Each row of a before or after table is a point. One or more steps were done to the points. Then noise was added and the rows were shuffled. The steps act on how far a point lies along the listed directions, d1 being the first. What was done? A step turns or swaps two directions, mirrors them in a line or flattens them onto one, adds a multiple of one to another, or multiplies one. Angles are multiples of 10 degrees, from the lower direction toward the higher: turns from -170 to 170, lines from 10 to 170 but not 90. Use the fewest steps. Two steps may share a direction if one is a turn and the other turns, adds or multiplies; they go together, in the order done. Otherwise the lowest direction goes first.
In the rows, zero is written as 128.

Directions:
(1): [138 177]
(2): [ 79 138]
Before, 8 rows:
[[153 154]
 [133  63]
 [148  77]
 [150 113]
 [153 187]
 [103 123]
 [ 65 167]
 [133 135]]
After (8 x 2):
[[153 103]
 [ 75 108]
 [124 151]
 [166 189]
 [187 104]
 [134 123]
 [114 106]
 [ 66 122]]
Steps: turn d1 and d2 by -90 degrees

Directions:
(1): [ 95  70 144 149 100  91]
(2): [155 164 124 189 115  90]
(3): [143 112 188 162 158 163]
Before, 11 rows:
[[ 89  95 136  95 121 110]
 [ 95 114 115 140  79  73]
 [157 147 137  83 153 183]
 [105  79 101 141  89  61]
 [110 130  90 150  91  78]
 [140 124 119  74 168 152]
 [130 132  74 119 119  91]
 [155 132 123  59 166 171]
 [145 126 140 127 142 177]
 [115  84 103 188 101  69]
 [143 105 183  75 178 202]]
After, 11 rows:
[[127 148 140  89 158 162]
 [111  80 135 136 110 132]
 [187 179 114 170 172 157]
 [155 191  93 142 138 140]
 [101  70 127  96  93 106]
 [152 161  79 116 139 115]
 [ 89  31 176  89 126 133]
 [181 185 113 126 172 163]
 [103  63 118  70 117 105]
 [160 200 122 123 142 156]
 [108  80 115  78 132 107]]
Steps: mirror d1 and d3 in the line at 70 degrees

Directions:
(1): [160 133 186 136 163 133 142  68 188 142 116]
(2): [148 135  77 116 128  55 144  97 155 106 178]
(3): [169 109 114 115 142  78 130 119  87 166  56]
(4): [ 65 124  92 107 164 148 195 100 129 128 102]
(5): [ 86 144 122 206 163  95 112 137 130 179 141]
(6): [121  53  97 125 168 148  64 106 140 115 132]
Before (14 x 11):
[[ 65 112  93 150 138 157  74 164 103 154 144]
 [100 137 112 123 187  76 192  71 165 124 145]
 [129 127 103 119 172 115 213  50 181 119 119]
 [183  53 118  79 107 172  53 162 104 113 119]
 [122  98  70 105 140 150 127 155 105 115 112]
 [ 49  65 123 133 122 138 106 135  77 135  92]
 [ 82 181 109 102 100 121 211  99 176  93 143]
 [117 164 135 158 123 155 122 159 147 131 156]
 [207 170 148  66 147  49 181  87 151 138  91]
 [124 176 145 165  58 109 131 188 137 107 191]
 [140 120 164 134  94 132  86 141 155 102 132]
 [159 133 163  92 108 145 179 127  91 118 111]
 [ 50  72  69 137 216 150 118 142  62 148  98]
 [148 117 167 144 149 131 129  75 179 130 117]]
After, 14 rows:
[[160  99 130  89 123 129 155 116  96 104 121]
 [137 124 141 127  81 112  92 158 131 102 131]
 [216 112 125  72  94  98 118 130 140 113 150]
 [150 129  97 107 147 115 166 107 161 112 138]
 [115 115 140 139 113 156 114 156  87 139  78]
 [ 97 138  85 136 214  69 190  81 125 141 142]
 [126 137 137 166  89 121  94 164 167  99 200]
 [ 87 110  99 122 120  45 160  80 127 121 141]
 [101 151  78 143 136  76 124 116 146 145 181]
 [160 126 207  87 165 178 119 125 127 150  44]
 [ 56 127 175 141 180 186 159 128 125 145  91]
 [ 79 114 147 135 155 220 181 127 116 136  66]
 [120 146  98 150 123 131 110 164 131 128 159]
 [ 53 132 123 108 112 195 163 118 156  98 116]]
Steps: turn d1 and d2 by -120 degrees; turn d1 and d3 by -40 degrees; multiply d6 by 0

Directions:
(1): [103 192 118 123  86 105 120 109 154 205 110 138 148 175]
(2): [ 53 132 162 130 183 106 131 142 133 123 157  61 146 159]
(3): [146  77  71 159 131  77 132 157 102 125  85 115 168 176]
Before, 11 rows:
[[135 113 132 127 145 138 132 124 118 109 141 118 117 127]
 [120 100 113 144 155 113 125 144 108 105 118 102 151 155]
 [120 120 147 126 149 124 133 140 123 116 143 129 126 119]
 [106 125 158 127 140 123 120 131 133 116 144  99 131 121]
 [ 83 152 163 120 143 139 130 122 138 130 159 112 121 131]
 [177 106 129 124 115 158 131 121 107  94 143 161 106  70]
 [131  88 128 113 151 132 135 132 120  96 145 124 121 110]
 [108 126 146 136 139 132 136 128 130 129 147 109 133 132]
 [154  92  96 145 134  99 135 150 116 105 108 121 151 140]
 [165 131 133 124 116 140 128 119 134 115 130 141 116 104]
 [ 90 143 139 120 145 134 132 133 143 130 149 107 129 115]]
After, 11 rows:
[[123 125 166 117 158 173 123 121 122  79 161 123 103  88]
 [205   7 108 148 166 148 144 160  65  12 137 136 112  56]
 [ 82 132 131 139 144 103 132 137 127 139 133  99 149 169]
 [111 119 143 139 142 130 136 131 127 124 144 106 136 133]
 [175  91 115 139 134 123 131 138 116  91 121 128 128 113]
 [153  33 140 116 188 154 141 147  98  27 162 116 101  66]
 [159 120 156 114 137 166 133 124 132  79 156 142  97  64]
 [113 103 153 132 151 121 123 137 123  97 142  94 133 116]
 [131  94 147 131 165 128 135 150 111  85 146 122 121 107]
 [ 92 127 123 131 147 115 134 142 135 131 136  99 143 135]
 [147  79 136 132 166 148 135 134 103  69 150 112 108 105]]
Steps: multiply d1 by 3; mirror d2 and d3 in the line at 170 degrees

Directions:
(1): [ 76 144  91 109  70 152 209 138 129  41 110 136  94 117 131  86 108 133
 110 134 118 130 120 174]
(2): [116 126  85  98 138 118 107  74 220 149 109 167 161 106 103 120 104  93
 122 175 109 185 165 157]
(3): [129 137 104 243 169 123 129 138 164  94 186 145 107 103 155 146  89 183
 118 151 117 138 144 124]
(4): [122 123 161 156 187 162 142  96 173 128  94 124 133 142 194  52 148 110
 166  59 123 113 136 157]
Before:
[[147 107 154 135 202 128 115 102 204 138 101 118 156 141 173  59 150  89
  181  95 128 145 147 138]
 [ 91 146 108  82  75 159 173 157 119  95 107 110  94 135 118  99 132 137
  138 116 111 104 105 152]
 [ 67 140  96 207 121 177 221 114 200  33 122 150  91 128 182  46 120 128
  125 121 115 135 125 192]
 [137 140 119 200 132 106 123 147 116 110 210 119 115  83 120 160 106 197
   83 186 120 132 125  88]
 [126 132  69 137 116  98  99 108 222 126 150 189 153  95  90 167  89 121
  112 203 121 189 154 126]
 [135 126 115  94 153 139 118 117 162 132 117 136 144 123 124 162 131 114
  142 109 129 138 108 108]
 [106 125 114 122  61 131 199 160  91  74 118 124 102 128 121 115 122 135
  111 127 132 128 114 113]
 [ 94 144 100 163 162 143 164  96 220  71 110 134 116 103 171  95 102 129
  142 128 114 156 158 186]
 [121 142  40 156  90  86 114 144 118  81 169 143 112  93  68 202  59 183
  103 213 105 155 122 117]
 [103 149 123 177 156 162 163 127 167  99 147 116 108 106 175  82 120 125
  119  78 103 121 127 155]
 [137 121 152 149 186 129 101 117 171 137 136 160 142 114 146 121 133 155
  158 110 106 128 140 117]
 [124 129 145 187 136 149 157 168  96  86 146 111  81 127 177 113 149 164
  155 112 107 106 108 118]
 [113 127  88 108  97  94 110 146 140 124 157 166 124 114  53 178 100 126
   73 200 124 173 144 127]
 [146 130 167 137 181 142 101 125 142 185 117  97 144 139 163  92 140 142
  176  81 133 115 131 129]]
After, 14 rows:
[[ 99 143 136 192 142 155 188 123 142  57 154 112 101  96 184  56 122 171
  115 111 112 112 119 144]
 [105 141  90  50  89 129 134 120 155 146 103 129 138 112  85 109 102 121
  133 165 122 163 140 161]
 [151 128 138 156 177 126  66 127 165 195 146 117 140 137 131 144 136 143
  163 118 114 123 132 107]
 [143 129  84 249 156 101  86 128 189 142 211 162 129 107 105 202 100 161
   94 221 124 168 146  99]
 [130 131 114  88 128 139 137 137 123 114 120 122 130 125 115 169 134 123
  134 108 132 128  92 105]
 [104 132 109  85  95 123 151 141 139  83 131 164 120 102  96 138 116 155
  122 153 104 140 128 133]
 [121 146  85 157 137 120 114 123 180 133 180 140 128  85 109 158  91 128
   88 161 102 162 144 130]
 [115 123  98 160 158 136 124 101 206 123 124 154 124 104 155 104 125 124
  154 161  84 168 150 150]
 [128 123 180 178 143 136 147 187  62  99 154 108  89 158 147 117 150 160
  120  71 142  81 105 112]
 [137 145  93 173 127  94 110 152 137 103 180 125 110  95 102 218  91 173
  105 196 133 154 139 114]
 [157 108 155 197 182 118 111 117 164 164 134 134 146 132 160 122 133 131
  151 102 129 141 147  87]
 [131 122  82  59  73  85 127 148 139 103 135 126 140 114  57 160 112 107
  112 212 132 174 132 118]
 [132 140 139 172  77 123 160 208  53  65 170 117  86 135 135 163 130 181
  118 116 154  84  83  87]
 [125 133 138 233 164 147 152 161  80  60 143  95  83 136 190 106 115 200
  163  65 120  70  96 123]]
Steps: mirror d1 and d3 in the line at 70 degrees; turn d2 and d4 by -130 degrees
